Each point is reached from the start by the listed moves, each made 0, 1 or 2 times, or once backwards (-1), plus a little noise. Is the number of moves made odd or even? Then give how often each move was made.
In the rows, zero is written as 128.

Moves:
(1): [148  78 147]
(2): [182 155 132]
Start: [118 118 109]
Points:
[ 44 139  84] -> even (-1, -1)
[135  67 129] -> odd (1, 0)
[ 85  38 123] -> even (1, -1)
[195  92 128] -> even (1, 1)

Moves:
(1): [168 117 131 127 135 140 124 144 122 135 122]
(2): [130 155 148 125 128 140 128 123 124 131 132]
(3): [129 130 162 126 118 121 111 140 120 115 130]
(4): [122 136 132 158 138 111 118 112 116 131 115]
(5): [119 118 139 106 144 127 115 119 123 144 124]
(6): [123 116 141 144 137 156 130 123 115 122 128]
(7): [124 128 150 141 141 117 155 123 141 133 143]
(8): [121 134 129 130 139 134 125 170 131 127 130]
Start: [117 111 132 130 147 116 146 130 145 129 115]
Points:
[172 122 148 194 201 118 115 217 113 147  83] -> even (2, 0, 0, 2, 0, 0, 0, 2)
[128  90 152 180 214 191 185 205 140 138 125] -> odd (1, 0, -1, 0, 0, 2, 1, 2)
[147 134 143 145 187 142 184 166 157 155 128] -> odd (1, 1, -1, 0, 0, 0, 1, 1)
[156 150 124 102 155 135 107 232 144 136 105] -> even (1, 1, 0, 0, 0, -1, -1, 2)
[177  79 155 110 209 236 157 182 121 160 118] -> odd (2, 1, -1, -1, 1, 2, 0, 1)
[195  91 126 117 179 249 145 197 113 141 106] -> odd (2, 1, -1, -1, 0, 2, -1, 1)

Moves:
(1): [143 125 135 123 119 123 147 127 135 113 132 144 133 123 134 127 138]
(2): [139 156 141 137 116 124 136 135 131 145 114 125 128 131 129 125 120]
(3): [111 124 152 134 113 134 128 117 123 126 141 130 122 106 122 121 131]
(4): [134 127 125 159 122 123 119 128 116 120 141 124 133 133 138 120 130]
(5): [133 125 146 140 160 138 139 125 134 116 114 114 133 123 132 137 141]
(6): [129 130 131 128 124 166 130 121 135 129 124 142 135 141 138 116 126]
(7): [121 123 127 129 125 125 155 122 124 141 125 119 126 133 131 125 123]
(8): [125 126 120 138 135 139 141 161 139 126 122 128 113 124 138 121 118]
(9): [135 128 115 130 120 128 126 112 158 135 136 119 137 118 110 108 124]
(10): [139 110 143 121 134 138 119 129 122 159 146 137 145 132 141 125 110]
(11): [134 142 130 124 138 136 138 132 129 124 153 139 115 141 117 126 140]
(12): [110 134 113 134 140 109 127 119 136 130 128 155 136 131 131 124 135]
(13): [119 129 125 125 130 128 130 138 134 114 133 127 143 133 128 132 122]
(14): [131 106 142 130 111 126 123 137 147 124 122 137 130 166 125 119 130]
Start: [137 121 133 140 114 149 121 124 108 118 140 121 132 143 125 136 113]
Points:
[120  33 130 100  78 195 112 165 199 173 206 154 154 142 112  68  42] -> even (0, -1, 1, -1, -1, 0, 0, 2, 2, 2, 0, 0, 1, 1)
[125 142 129 124 169 108 110  54 116 113 101 171 165  76 135 162 155] -> even (1, 0, 0, -1, 1, 0, -1, -1, 0, 0, -1, 2, -1, -1)
[167 122 118 224 100 171 124 130 226  79  54 198 165 228 160  67 144] -> odd (1, 1, -1, 1, 1, 2, -1, 1, 1, -1, -1, 2, -1, 2)
[ 66 189 149 182 119  72 138  94  61 115 131 153  85  57 120 152 154] -> even (0, 1, 2, 0, 0, -1, 0, 0, -1, -1, 0, 2, -1, -1)
[151  39 117 112  92 143  52 214 135 122 163 115 137 231 118 132  68] -> even (-1, -1, -1, 0, -1, -1, -1, 1, 0, 1, 0, -1, 1, 2)
[220 141 129 165  38 117  97 138 213 165 181 196 180 249 105  54  95] -> even (1, 2, -1, 1, -1, 0, -1, 0, 2, 1, 1, 1, 0, 2)

Moves:
(1): [150 124 131 125 127 129 131 122 127 127 125 122 122 128 132 126 124 130
 129 133 135 132 131 134]
(2): [136 150 113 133 118 129 126 121 124 144 122 126 129 131 135 127 134 114
 123 137 114 135 123 141]
(3): [124 111 153 148 137 124 131 126 127 141 132 128 135 116 132 132 140 134
 122 128 128 132 122 133]
(4): [138 122 112 150 127 128 127 139 139 130 133 131 136 128 129 117 126 139
 122 122 125 121 127 129]
(5): [123 137 129 123 149 131 127 129 113 119 118 138 135 135 144 115 125 120
 121 141 154 122 132 128]
(6): [128 126 136 139 135 163 133 126 130 129 120 123 137 134 128 136 122 139
 127 129 128 136 134 124]
(7): [128 134 124 127 125 123 152 128 124 129 132 139 132 133 125 131 134 132
 137 129 125 132 133 124]
(8): [131 138 130 123 128 124 123 150 125 132 127 134 133 133 112 132 126 130
 133 129 132 137 116 124]
(9): [124 126 124 118 136 132 127 128 152 131 125 131 130 129 133 125 132 122
 125 133 123 141 122 130]
(10): [127 118 119 131 137 114 113 117 129 158 123 133 105 125 135 129 118 128
 134 126 134 124 139 123]
(11): [137 141 129 138 140 128 118 130 121 128 158 121 133 124 120 110 128 131
 131 118 121 144 142 111]
(12): [131 126 128 123 121 116 108 107 121 115 136 150 121 114 116 122 128 143
 129 125 137 135 137 139]
(13): [127 127 126 110 132 127 118 134 129 140 129 119 165 111 135 138 111 135
 114 120 128 133 143 133]
(14): [132 124 130 123 127 117 113 118 132 122 136 137 145 153 130 130 130 120
 133 140 127 119 139 128]
(15): [132 127 132 128 118 135 117 139 122 136 136 139 123 129 149 125 130 125
 129 131 124 128 137 135]
(16): [128 127 123 131 135 125 126 129 123 122 128 127 122 118 128 148 137 127
 133 127 130 133 125 126]
(17): [126 128 121 123 118 130 123 130 136 140 119 122 130 129 125 123 156 127
 138 135 134 132 131 129]
(18): [118 141 134 128 128 105 124 130 123 115 127 122 126 130 137 127 127 155
 138 128 123 133 123 119]
(19): [124 128 128 125 132 124 123 126 126 131 128 127 130 122 132 125 125 122
 149 131 126 127 124 142]
(20): [124 119 120 127 127 132 126 129 134 134 131 128 130 120 126 123 128 126
 122 150 127 119 124 122]
(21): [119 142 124 126 122 128 137 123 136 123 140 115 132 128 128 144 121 130
 120 120 154 131 121 134]
(22): [121 113 123 126 120 117 122 132 128 120 128 122 132 129 119 126 122 119
 134 131 127 156 128 124]
(23): [132 129 136 129 125 124 126 133 135 119 125 124 121 126 124 126 123 122
 128 138 130 129 149 134]
(24): [125 121 120 121 131 131 127 127 123 134 134 120 124 134 124 130 131 132
 123 134 124 131 132 145]
Start: [127 114 131 116 152 135 113 122 114 121 122 124 135 112 145 130 152 122
 128 136 144 124 112 132]
Points:
[169 217  76  88 176  85 126  58  30 137  83 106  86  81 186  94 162  59
 201 147 195 144 138 151] -> even (2, 2, -1, -1, 2, -1, 1, -1, -1, 1, 1, 0, 0, -1, -1, 1, 1, 0, 2, -1, 0, 0, 0, -1)
[137  70 145 154 153 146  24 111 164 134 202 207 187  97 111 131 214 195
 126 149 134 117 124  79] -> even (-1, -1, 1, 1, -1, 1, 0, 1, 1, 0, 1, 2, 0, 2, 1, 1, 1, 0, -1, 2, 0, -1, -1, -1)
[ 70 111  93  61 184  88  13  95 109 133 170 130 136  46 235 210  64 171
 130  53 199 143 149 154] -> even (-1, -1, -1, 0, 0, 0, -1, -1, 1, 2, 0, 1, 2, 0, 2, 2, -1, 1, 1, -1, 2, 0, -1, 0)
[152  70 120  44 132  25  76 118 160 138  97 170 132 129 190 110 200 196
 189 169 145 158 190 172] -> odd (2, -1, 0, 1, 0, -1, 2, 0, 2, 1, -1, 1, 1, 1, 1, 0, 2, 2, 0, -1, -1, 0, 1, 1)
[ 89 147  88  83 142  85  83 169  98 225  93 139  47 148 149 152 235 156
 249 176  85 115  73  87] -> odd (-1, 0, -1, -1, -1, 0, 1, 2, 0, 2, 0, -1, -1, 0, 1, 1, 2, 2, 1, 1, -1, -1, -1, 1)

Moves:
(1): [144 132 131 127 122 123 138 130 144 137 129 138 121 120 133 121 132 132
 122 132 124 128 126 125 123 133]
(2): [125 136 137 128 127 125 125 127 127 132 135 128 129 127 129 132 130 128
 119 123 126 109 126 125 125 134]
(3): [129 124 139 132 129 133 131 133 128 131 124 117 126 117 129 127 132 132
 138 114 123 129 136 130 128 135]
(4): [133 123 120 136 131 130 127 125 125 125 132 132 125 125 127 128 130 130
 130 124 128 129 124 135 113 138]
(5): [133 135 137 128 140 131 127 126 125 131 130 126 130 126 129 125 122 130
 135 129 125 134 132 132 126 125]
(6): [133 125 133 126 125 157 131 118 131 135 113 121 135 124 133 137 114 127
 129 126 127 123 128 123 127 132]
(7): [126 132 120 130 127 133 146 127 126 128 124 128 130 123 127 126 137 132
 129 125 127 128 121 123 130 127]
(8): [131 126 115 126 129 128 134 145 120 133 136 129 124 121 126 128 125 131
 119 134 129 126 133 135 132 124]
(9): [118 133 132 127 129 128 128 138 141 127 124 128 134 124 127 136 122 125
 133 130 114 139 122 127 124 129]
(10): [126 119 131 131 124 128 128 130 125 146 134 127 124 128 127 114 130 141
 137 133 128 129 121 127 125 122]
(11): [119 118 139 116 125 134 128 128 129 124 144 134 132 130 121 130 125 145
 119 134 123 137 148 120 129 139]
(12): [125 130 133 130 122 124 128 133 123 128 122 145 128 132 125 123 126 131
 127 121 131 126 122 133 129 130]
(13): [144 123 128 132 125 132 136 135 130 127 127 136 144 128 125 123 138 122
 129 126 124 118 120 124 127 137]
(14): [131 132 128 128 124 128 133 133 126 126 126 128 124 144 133 129 123 127
 134 119 129 124 124 131 122 125]
(15): [124 123 135 130 123 125 130 136 123 130 128 126 134 122 151 127 121 140
 136 119 135 128 116 128 124 126]
(16): [131 122 129 124 130 117 130 133 127 131 128 129 129 126 127 146 123 127
 131 117 127 128 120 127 133 130]
(17): [126 134 128 121 131 127 120 141 142 138 129 140 125 126 137 145 151 133
 137 118 131 122 138 116 123 127]
(18): [133 124 129 123 126 130 130 130 130 124 113 129 139 135 116 124 130 141
 121 118 136 132 132 126 121 127]
(19): [127 131 120 124 117 123 127 128 133 117 127 130 134 127 118 127 125 135
 142 129 128 125 135 124 123 132]
(20): [131 131 126 145 132 126 128 133 126 132 123 121 122 135 135 143 126 133
 135 140 136 123 130 126 127 129]
(21): [125 128 137 127 130 127 128 132 133 132 134 128 124 127 124 131 125 125
 130 123 146 128 125 126 128 126]
(22): [136 136 128 125 122 133 124 133 121 131 128 122 129 124 122 138 138 128
 138 129 127 151 127 139 127 134]
(23): [123 135 119 135 124 119 128 129 127 137 131 129 132 129 128 129 132 124
 128 124 128 138 141 127 125 131]
(24): [129 121 127 124 126 126 132 124 130 124 126 133 133 133 125 135 125 129
 126 134 135 122 128 149 127 124]
Start: [144 146 130 125 135 119 122 148 138 139 123 139 102 128 118 146 136 123
 136 123 124 107 128 132 129 136]
Points:
[173 135 146 144 151 153 199 198 152 177 108 113 130 130 104 192 148 126
 129  52 102  77 135  75 123 177] -> even (0, 1, 2, 0, 0, 1, 2, 1, 1, 0, 1, -1, 2, 2, -1, 2, 0, 1, -1, 1, 1, -1, 1, -1)
[178  46 166  93 117 144 145 160  99 145 143 195 127 137  42 121 102 181
  36  72 131  38 130 164 115 190] -> even (0, 2, 1, 2, -1, 1, -1, 2, -1, 1, 2, 2, 1, 0, -1, 2, -1, 2, -1, -1, 0, -1, -1, 1)
[215  81  79 114  83 182 152 157 148 106 113 166 183 114  94 161 127 197
  94 156 145  79 211 148  72 209] -> even (1, 0, 0, 2, -1, 2, -1, 2, -1, -1, 2, -1, 2, -1, 1, -1, 0, 2, 2, 1, -1, 0, 1, 2)
[172 106 196 133 110  98 156 201 163 177 148 167 112 134 188 162 141 187
 214  71 116  24  77  81  98 165] -> odd (1, 1, 1, 0, 0, 0, 0, -1, 0, 2, 1, 0, 2, 2, 2, 2, 1, -1, 1, 1, 0, -1, -1, 0)
[205 107 140 135 139 161 192 202 153 163 122 127 144  94 132 129  80 139
 170 137 109 128  94 195  94 142] -> odd (1, -1, 1, 1, 2, 1, 0, 2, 2, 1, 0, -1, 2, 1, 1, 0, -1, 0, 0, 0, 1, 0, 0, 2)
[168 159 164 122 155 107 109 205 122 151 166 158 124 158  67 143 199 115
 102   7 154  89 205 116  89 185] -> even (-1, 2, 2, 1, 1, -1, -1, 1, -1, -1, 1, 0, 2, 2, -1, 0, 1, 2, -1, -1, 2, 0, 2, -1)
[ 91 177 164  49 127 117  71 199 196 137 119 178 123 135  65 223 116 129
 142  87 146  71 143 101 121 122] -> odd (-1, 2, -1, -1, 0, 1, -1, 1, 2, 0, 0, 1, -1, 0, -1, 1, 2, 1, 2, -1, 2, 0, -1, 0)

Moves:
(1): [125 124 113 129 147 129 144 111 121 130 130 131 126 123 122 133 131 121
 115 121 122 122 124 123 142 126 129]
(2): [120 130 135 127 129 141 131 138 127 118 111 121 128 128 134 131 125 138
 135 113 130 121 130 125 124 117 145]
(3): [125 127 136 132 132 118 127 128 126 119 129 126 114 124 136 123 133 129
 124 125 126 134 131 125 125 132 125]
(4): [133 129 118 131 120 123 141 135 120 134 135 129 113 131 106 113 140 128
 121 143 120 104 140 137 134 118 122]
(5): [126 135 134 112 109 143 121 122 115 127 118 106 128 135 132 114 118 124
 126 116 141 140 145 133 126 137 141]
(6): [119 122 113 132 126 127 123 131 124 123 134 128 121 125 130 122 129 119
 127 133 131 128 126 126 134 125 127]
(7): [135 129 135 121 129 123 127 128 118 131 125 121 137 126 131 118 129 137
 126 121 138 120 129 122 127 122 120]
(8): [117 124 130 107 132 115 129 108 126 115 121 131 132 127 150 130 119 134
 122 128 123 132 125 124 127 120 114]
(9): [136 133 125 134 125 134 129 135 125 128 125 130 115 122 136 125 131 123
 130 135 132 125 126 129 129 129 132]
(10): [123 126 134 128 127 125 124 123 113 135 140 123 126 125 128 109 129 123
 135 135 131 121 119 131 110 127 126]
(11): [135 134 132 141 125 134 133 139 129 116 137 111 132 127 144 124 134 133
 118 134 120 123 116 140 118 128 131]
(12): [125 120 130 121 153 138 132 142 123 119 124 133 119 120 136 115 143 117
 135 129 128 137 128 138 127 145 136]
(13): [126 123 128 134 131 121 126 129 134 135 130 123 131 123 115 126 115 120
 133 130 130 124 124 139 127 123 128]
(14): [123 130 130 130 124 133 113 125 128 131 128 126 139 141 123 112 129 133
 129 125 133 117 128 118 128 136 119]
(15): [123 133 133 135 121 128 127 129 126 123 140 134 125 121 126 131 133 125
 119 135 120 126 121 141 119 126 125]
(16): [131 140 125 120 135 124 142 129 120 118 131 129 123 116 128 119 128 127
 130 126 115 145 119 122 141 130 115]
(17): [127 112 118 128 123 131 131 122 119 124 106 138 129 126 126 129 134 130
 130 117 121 129 145 134 141 132 127]
(18): [129 131 129 136 135 127 122 129 129 125 123 132 138 131 126 120 132 137
 135 130 137 125 130 143 134 134 138]
(19): [119 132 131 110 124 126 126 131 121 131 123 138 127 136 129 117 118 131
 125 139 121 130 124 132 130 137 139]
(20): [117 133 123 132 130 136 139 135 134 117 131 126 116 112 120 137 125 145
 127 132 141 127 138 130 115 142 127]
(21): [122 130 135 134 124 127 140 127 126 122 122 132 141 137 123 127 125 115
 131 131 135 127 129 124 124 137 125]
(22): [131 134 125 132 118 128 125 130 135 139 129 131 132 125 129 134 122 127
 123 120 116 126 140 125 126 127 134]
(23): [143 123 122 125 128 129 125 125 113 115 129 118 126 116 137 114 125 131
 116 146 125 129 139 119 143 125 131]
(24): [131 127 122 126 143 132 117 137 129 118 128 128 132 129 125 135 130 124
 122 127 134 137 125 128 117 120 126]
Start: [123 142 137 133 118 121 124 135 136 134 135 133 125 120 121 118 127 132
 138 129 119 129 133 132 135 119 116]
Points:
[119 155 162 110 141 160 148 146  86  53 188  62  56  23 156  57 107 104
 106 228 143 176 134 226  73 177 145] -> even (0, -1, 0, 0, 2, -1, -1, 1, 1, 1, 1, 2, 2, -1, 2, 0, -1, 0, 0, 2, 0, -1, 2, 0)
[109 159  57  99 119 108 193 112  64  84 166 143  72  75 115  55 116  77
  52 214  30 118  87 222 179 101  92] -> odd (2, -1, -1, 2, 1, 1, -1, 2, 2, 0, 2, 0, 2, 0, 2, 2, 1, 0, 2, 0, 0, 0, 0, 1)
[147 163 147  96 150  59 215 116  55 137 185 188  93  71 147  23 185  60
 150 199  80  99  93 123 142 101  25] -> even (0, -1, -1, 2, -1, 0, 2, 2, 2, 2, -1, 2, -1, -1, 1, 2, -1, 0, -1, -1, 2, 1, 0, -1)
[ 77  89 180 118 174  86 104 150  68  87 118 170 118 103 147  11 129  84
 138 194 128 101 112 165  82 159 110] -> even (0, 0, 2, 0, -1, 0, 1, 1, 1, 2, 0, 2, 2, 1, 1, -1, 1, 0, 2, 0, 2, 0, 1, 1)
[ 71 122  96 165  88 186 141 194  52 141  79 222  70 121  83  10 192 104
 151 153 101  24 210 206 173 168 219] -> odd (1, 2, 0, 2, 0, 2, 0, -1, 2, 1, -1, 2, -1, 1, 2, -1, 2, 2, 2, 0, 1, 2, 0, -1)
[ 94 143 117 124 104 112 153  87 117 132 115 121  85  67  65 154  71 132
  97  86 153 174 195 152 156 167 142] -> odd (2, -1, 2, -1, 2, 0, 1, -1, 0, -1, -1, -1, 2, -1, 1, 0, 1, 0, 1, 2, 0, 0, 0, 0)
[ 78 148 159  94 119 143 100  95  97 121  89 140 147 146 166   7  94  75
 146 132 120 129 142 197 167 184 166] -> even (1, 0, 0, 0, 2, 0, -1, 2, 2, 0, 0, 2, 2, 2, 1, 0, 0, 2, 1, -1, 1, 1, 0, -1)

Moves:
(1): [123 123 125 134 126 130 126 119 129 122 122 131 136 126 134 136 133 126
 137 125 128 124 129 122]
(2): [133 129 124 135 131 142 122 125 122 123 117 121 137 114 125 130 138 126
 126 127 121 142 130 129]
(3): [128 131 127 119 138 121 122 125 126 125 127 134 127 130 132 130 126 131
 126 127 126 124 129 125]
(4): [134 119 137 130 131 122 113 142 144 121 122 110 131 121 121 129 124 121
 138 126 126 145 138 140]
(5): [123 130 122 133 129 130 127 131 129 136 124 114 137 127 131 129 122 128
 128 126 133 125 126 131]
(6): [119 140 117 120 129 129 122 130 118 129 144 140 118 127 135 132 123 142
 130 120 121 110 126 132]
(7): [128 128 132 124 129 132 141 130 126 130 121 134 137 122 131 128 122 134
 131 134 128 124 119 133]
(8): [129 128 132 124 136 133 126 116 143 137 142 124 112 146 134 137 128 146
 132 133 136 130 125 119]
(9): [127 119 139 126 129 119 122 126 126 128 139 129 112 136 127 120 130 137
 126 128 125 129 134 128]
(10): [128 126 133 132 135 122 129 112 130 133 123 130 118 129 129 120 113 128
 123 115 137 156 130 128]
(11): [134 131 133 123 124 123 137 128 133 122 129 130 128 128 130 130 125 134
 120 129 117 134 132 126]
(12): [137 118 131 133 122 131 132 144 131 123 130 136 130 125 136 136 127 142
 123 120 133 122 139 125]
(13): [126 131 127 126 127 123 127 127 131 119 129 127 127 120 129 125 132 137
 125 121 130 135 120 125]
(14): [118 130 122 131 147 127 136 125 122 124 141 140 122 133 129 124 132 125
 116 128 122 137 122 134]
(15): [121 121 126 120 136 122 128 138 132 133 131 138 117 122 121 122 129 134
 121 131 118 127 129 134]
(16): [120 127 125 126 126 128 119 131 125 124 123 123 117 123 132 129 131 128
 136 134 134 136 133 135]
(17): [132 133 138 136 125 120 138 125 130 131 121 128 139 127 116 126 134 125
 129 135 131 131 129 127]
(18): [123 128 132 134 129 130 120 112 133 132 114 141 129 134 134 135 125 128
 120 135 125 131 123 129]
(19): [140 128 127 123 120 127 139 139 134 139 136 129 145 125 128 119 134 131
 122 118 127 130 129 131]
(20): [124 124 127 133 128 127 122 120 123 133 117 124 118 154 127 119 115 123
 138 126 135 134 124 125]
(21): [126 130 139 124 123 134 132 136 137 140 129 123 146 135 118 119 126 130
 133 123 136 117 133 124]
(22): [127 129 123 125 129 127 133 116 127 123 134 126 125 136 122 130 121 128
 120 121 136 122 132 139]
(23): [127 119 123 131 126 131 130 127 135 123 134 144 141 134 128 126 116 136
 135 145 128 122 120 128]
(24): [111 126 125 127 122 130 125 128 118 131 132 133 135 128 129 150 128 131
 132 133 141 113 123 129]
Start: [131 122 131 128 129 144 125 128 138 138 139 123 135 115 131 123 118 116
 129 126 124 129 133 124]
Points:
[138 142 152 172  93 178 147 152 165 134  89  89 249  74 129 149 155 154
 109  88 139 139 154 147] -> odd (1, 2, -1, 1, 2, 1, 1, 0, 0, -1, 1, 2, 2, 1, -1, 1, 2, 2, 1, 0, 2, 1, -1, 0)
[108  98 120  81 139 130 118 166 165 101 192 131 189  93 107  82 100 151
 151 117  92  51 142 167] -> even (2, 0, 1, 1, 1, 1, 1, -1, 2, -1, 0, -1, 1, 0, 1, 0, -1, -1, 0, -1, 2, 2, 2, -1)
[130  98 102 117 139 121  85 193 137  88 175 169 109 138 164 118  78 161
 135 138  72  99 183 154] -> even (0, 0, 2, 1, 1, 2, -1, -1, 1, -1, 2, 2, -1, 1, 0, 2, 0, 0, 0, 1, 0, 0, 2, -1)

Moves:
(1): [121 132 145 131 131 123 135 126 136 134 122 125 125 127 124 129 122 135
 125 117 131 128 134 127 114]
(2): [121 124 130 137 135 131 129 134 124 115 110 129 130 135 148 134 121 130
 132 131 137 123 140 134 145]
(3): [137 137 116 125 133 126 138 124 132 132 126 136 122 134 120 122 129 145
 146 121 121 127 135 127 142]
(4): [132 125 131 129 134 137 120 125 137 124 124 118 126 130 128 124 132 126
 127 130 127 120 133 122 125]
(5): [106 125 118 139 146 120 123 129 121 118 133 133 146 129 131 137 115 132
 128 135 138 136 135 125 102]
(6): [116 113 131 133 134 128 127 125 139 123 131 135 120 119 119 127 134 137
 129 137 125 136 122 129 120]
(7): [128 138 125 128 118 128 115 121 132 130 129 133 122 136 126 131 129 138
 119 128 123 123 132 131 134]
(8): [126 138 131 125 132 136 129 136 124 118 137 130 131 131 126 129 129 133
 124 140 126 123 124 131 136]
(9): [135 127 119 139 125 134 114 125 130 134 121 115 131 105 125 121 117 132
 119 137 115 126 124 139 139]
(10): [134 118 122 117 131 124 119 127 130 124 138 144 132 132 124 139 121 125
 113 131 123 121 126 130 133]
(11): [140 126 135 120 125 125 123 135 134 129 148 142 109 127 127 135 118 131
 113 142 136 119 132 124 141]
(12): [153 130 156 139 138 125 130 111 115 119 130 116 124 126 142 135 137 126
 128 105 124 138 113 124 127]
(13): [119 119 127 116 137 128 122 128 137 136 161 123 130 127 114 121 136 133
 134 127 133 119 128 126 137]
(14): [121 127 127 119 132 124 122 130 122 130 129 139 137 133 133 131 134 134
 144 137 127 124 124 120 122]
(15): [116 128 125 122 126 135 134 114 121 120 120 120 131 119 145 122 120 136
 131 141 128 116 129 123 127]
(16): [128 119 124 136 128 139 121 129 119 130 127 122 124 121 136 140 132 121
 142 129 115 115 128 122 133]
(17): [127 134 131 124 129 130 131 128 123 120 119 134 132 123 135 139 132 134
 137 135 141 128 132 131 130]
(18): [125 125 131 123 132 119 130 123 110 123 122 119 126 137 127 130 129 131
 130 127 131 134 135 135 128]
(19): [128 132 118 107 137 133 129 133 134 141 129 126 116 128 128 137 125 137
 126 126 131 139 132 135 135]
(20): [114 134 127 113 114 116 119 123 127 136 131 125 116 121 127 141 104 118
 136 120 127 131 124 130 135]
(21): [116 125 129 128 135 114 133 123 123 123 117 117 140 112 136 133 120 114
 122 117 127 137 127 108 133]
(22): [130 130 127 131 134 138 127 124 123 138 121 132 133 126 122 124 129 127
 130 136 133 130 122 129 131]
(23): [134 114 132 129 114 133 122 114 121 135 125 125 123 143 124 142 126 138
 148 132 119 123 122 118 131]
(24): [117 130 133 135 138 132 125 129 133 131 135 124 134 118 132 128 120 117
 132 137 132 138 154 136 131]
Start: [137 124 135 131 137 114 137 128 112 116 106 127 128 136 123 125 131 126
 129 126 137 126 123 135 110]
Points:
[ 99  80 143 126 193 127  78 147 139 137 138 154  93 103 109 176  91 101
 158 142 173  99 142 147 110] -> odd (1, 1, 0, 2, 1, 1, -1, -1, 0, 1, 1, 0, 1, 0, -1, 2, 1, 0, 0, 2, -1, 2, -1, 0)
[161 115 248 160 164 135 121  83 164 156 118 111  37 129 113 148 115 109
 192  87 131 163 133 114 156] -> odd (1, 1, 1, 2, -1, 2, 0, 0, -1, -1, 1, 2, 0, 0, -1, 0, -1, -1, 0, 2, 0, 2, 1, 2)
[ 60 105  78  82  83 117  81  80  73 115  52 142 130 136 146 235  49 187
 208 146  95  40 121 124 219] -> odd (1, 2, 1, -1, 0, 0, 2, 1, 1, 2, -1, -1, 1, 0, 1, 2, 2, 0, 0, 2, 1, 0, 2, -1)
[ 67 128 186 136 200 109 130  82  70 103 120  51 154  48 153 119 103 143
  85 133 161  98  96  89 104] -> even (2, 0, -1, 0, 1, 0, 1, 1, 1, -1, 1, 1, 2, 0, 2, 1, 0, 1, 0, 0, 2, 2, -1, -1)
[147  84 109 155 201 141 126  83 132  64  99 107 157  77 127  68 168 194
 127 159  86 102  79 135  37] -> odd (0, -1, 1, 2, 1, 2, -1, 0, 2, 1, -1, 1, 0, 1, 2, 0, 0, 0, 0, -1, -1, -1, -1, -1)
[110  79 139 157 231 200  99 144 146  77  82 199 131 135 166 163 112 172
 114 249 151  85 168 145 108] -> odd (1, 2, 0, 2, 1, 2, 0, 1, 0, 2, 1, 0, -1, 1, 1, 1, 0, -1, 1, -1, -1, 2, 0, 1)
